Rows are points. Any point is a mix of the corners, with weights that add up to 1. It lies inside the corners' shape when no weight is negative. Is each point inside? If not, which corners have a negative weight?

Corners:
(1): [-79  25  31]
(2): [45 19 36]
(3): [ 79   4 -67]
(4): [-36 -49 -40]
Points:
[-15  -6 -35] -> outside (2)
[41 11 11] -> inside
[-64  19  23] -> inside
[-23  16   6] -> inside
[ 59   7 -37] -> inside
[ 61   6 -44] -> inside
[-33  16  22] -> inside
[42  1  2] -> outside (1)
[-4  1 33] -> outside (3)

Corners:
(1): [  3 -13  -5 -48 -14  39]
(2): [  2  49 -15  29   2  16]
(3): [-12  15 -14  72  26  38]
(4): [ 22 -28  45  -4  11  21]
(5): [-17 -19  30 -31  -4 -14]
(6): [ 20 -39  41  -9  95 -37]
(7): [  4   8 -31 -15 -41  -6]
Points:
[  4 -14  23  -2  37  13] -> outside (7)
[ 20 -16  27   5  45  17] -> outside (5, 7)
[ -4   1  -6  -9  24 -10] -> outside (4)
[-5 12  0 19  7 41] -> outside (6, 7)
[ 12 -16  27  -4  16   7] -> inside
[-7 -5 16 -6  8 -1] -> inside
[ -3  -3  12 -13   0   6] -> inside
[ 1 26 -4 13  6 10] -> inside

Corners:
(1): [ 10  21   5 -22  61  -1   9 -22 -48]
(2): [-42 -10  47 -14 -36  64  28  47  29]
(3): [ 51 -32  40  43 -30 -30 -90 -39   8]
(4): [ 13  44  30  -4 -18 -32  17  -4  26]
(5): [-10  47  38  45  54  39   8 -45 -32]
(6): [-22  38  30 -14 -36  -7 -37 -28  23]
(7): [-40 -22 -95  20 -35  -9 -16  -6  -2]
(8): [-35  15  42  10 -42  23  28 -30  -6]
(9): [-34 -11  46  18 -22 -34 -24  35 -28]
(10): [-41   8 -28 -17  17 -21   1 -30  28]
Points:
[ -7  20  17  11  -7 -11  -2 -11   2] -> inside
[-66  12 -12   8  29  45  41  -7 -30] -> outside (3, 4, 6)
[-24  19  15   2 -14  12  14   0 -21] -> outside (3, 10)
[ 10  23  -7  13  -3 -20 -25 -53   6] -> outside (2, 9)

Corners:
(1): [-46   3  48  27 -51  -6  45  -9 -47   7 -12 -11]
(2): [-49 -59  10   4 -36 -46 -45 -31 -46  73  54 -49]
(3): [-62  12  23 -43 -26 -58  -2   6 -20 -40  88 -69]
(4): [ 59  28  66 -21  22   1 -53 -17  31 -32  82  67]
(5): [-27 -14  47  56  49  -2 -52  11  23   2 -41  36]
(6): [ 11  21 -39 -35 -13  40  30  55  50  49  40 -36]
(7): [ -4  -1 -15  73   3   4  27  59 -58 -33  28 -77]
(8): [ 33 -31  15  62 -58 -40 -43   8   2  55 -25  26]
(9): [ -8  53   1  59 -38  13 -44 -39  36 -13  26  43]
(10): [-54 -63  -6  31  58  18 -16 -33  13 -54 -68   5]
(11): [ 20  67 -48   3  -9   7 -42 -12  -7  27 -31  15]
(12): [ 60  73  73  -4  26 -12  10 -50  47 -28  22  21]
(13): [-42  29 -95  34  47  -9  58 -28  26  -6 -46  61]
Points:
[-20  10  27   2 -14 -15 -16 -28  10  12  15  18] -> outside (7)
[ 32  25   4  23  42 -21 -66 -75  51  16 -31  92] -> outside (1, 3, 6, 7)
[-13  -1   6  31 -10 -17  -4  17 -19  -8  23 -30] -> inside
[  9  33  14 -14   6 -15  24  27  24  15  -4  17] -> outside (2, 7, 9, 10)
[-39  -9 -29  25 -13  -6  -4  -4 -10  -5   6  -3] -> outside (5, 12)
[  5 -28  -1  -9 -64 -33   6  26 -34  53  27 -71] -> outside (4, 5, 9, 13)
[ -5  -7   0  35 -14 -14 -14   8 -15  10   7 -16] -> inside
[ 29  56 -32  35  16  -9 -23 -21  28 -38 -13  51] -> outside (1, 2, 5, 6)

Corners:
(1): [ 27  18  25 -11  -4  22   1  -1   9 -12  13  62   1  -3  -7  -6  15  17]
(2): [ 10 -17 -23 -31  -4  10  -6  33  -1 -28  12 -31 -28   1  -4  27  -3 -19]
(3): [  6  -9  21  51 -13  13  65  22  24  95   5  53  35   2   0  -1   7   2]
(4): [  6  11   9 -17 -16  16  -9   6  16  35 -52 -15 -16  -8  -2   7   6   1]
(5): [ 15  22  24  13  -7  17  14  19  -6 -10   8  18  -1  -4   3 -55 -11  -8]
(6): [ 25 -24   3 -19 -15 -27   6   5   7 -15  20  41 -16   3 -11 -17 -44 -11]
(7): [ 23  12  -1  23  -6 -16 -16  23   3  26   8  -2  -5   5   5   1  -2 -12]
(8): [-10  30  37 -26  -4  59 -12 -18 -20   1 -22 -11  -1  -1 -16  10 -45  11]
(9): [-26 -76 -72 -20  29 -28   9  35   1   0 -10 -36  22   3 -41   2  18   6]
(10): [  2  28  33 -31   6 -18  22 -15  -6 -24 -42 -24   8   8  -1   6 -17 -21]
(11): [ 18  29  28   5 -12  -9  35 -28   7 -16   4   2 -15 -19  -9  -1   2   2]
(12): [ 12  -4  21 -43   4  17   1 -17 -15  -5 -13 -14  -5 -20  -8 -27   4  13]
(13): [ 16   9  14 -16   2  29 -10 -21  38 -12  -2 -13 -22  -5   3   7  -2 -18]
(14): [  1  -4 -57 -17  35 -28   2  24 -13 -26  -8 -37 -16  -5  -3  10   1 -17]
(15): [ 24 -22   9 -14  27  -8  -1  27  15 -12  25 -11 -15 -25 -20  19   4  20]
(16): [-22  14 -37 -36  12   1  -4  20  -4  -4  16  -7   6  13 -33   9  13  21]
(17): [  7  12 -43  -7 -13 -32  31  10  10 -14  25   1  28 -15 -26  -3   2  14]
(18): [-39  14  18  32 -12   8   5   4  40  60   5   0  25 -13  14  25   0  -8]
(19): [ 32 -37 -24 -22  -3 -18  -2  18   5  -7  27  52   6   9 -19  -4 -12  92]
Points:
[  7  20  10 -14  -2   7   9  -5   2  -3 -10  -3   1  -3  -2  -5  -2   0] -> outside (6, 9, 15)
[  7  -3  -1 -17   4  -2  -3   7   3  -7  -2  -5  -7   0  -9   1  -5   2] -> outside (3, 17)
[10 10 -3 -8 -7 -5  9  2  8  5  2  3 -4 -1 -3 -4 -3  7] -> outside (1, 8, 9, 15)
[  6 -12 -11 -10   2   4   0  16   9   9   7   6   1  -3 -11   1   1  13] -> outside (10, 11)
[  3   4   7 -10   1  10   4   7   4   7  -4   0  -3  -3  -8   3  -5   3] -> outside (17)
[  5   1  11 -12   0   6   7   2   6   8  -4   8   3  -2 -11  -6  -3   9] -> outside (2, 14, 17)
[  2  -6  10  -1   1  16  -2  12  11  19  -6   0  -5  -7  -2   3  -8 -14] -> outside (10, 11, 16, 17, 19)
[ 14  23  23 -20  -4  13 -10 -14   6 -16  -8 -17 -19 -13  -2  13 -16 -11] -> outside (3, 5, 9, 16, 19)
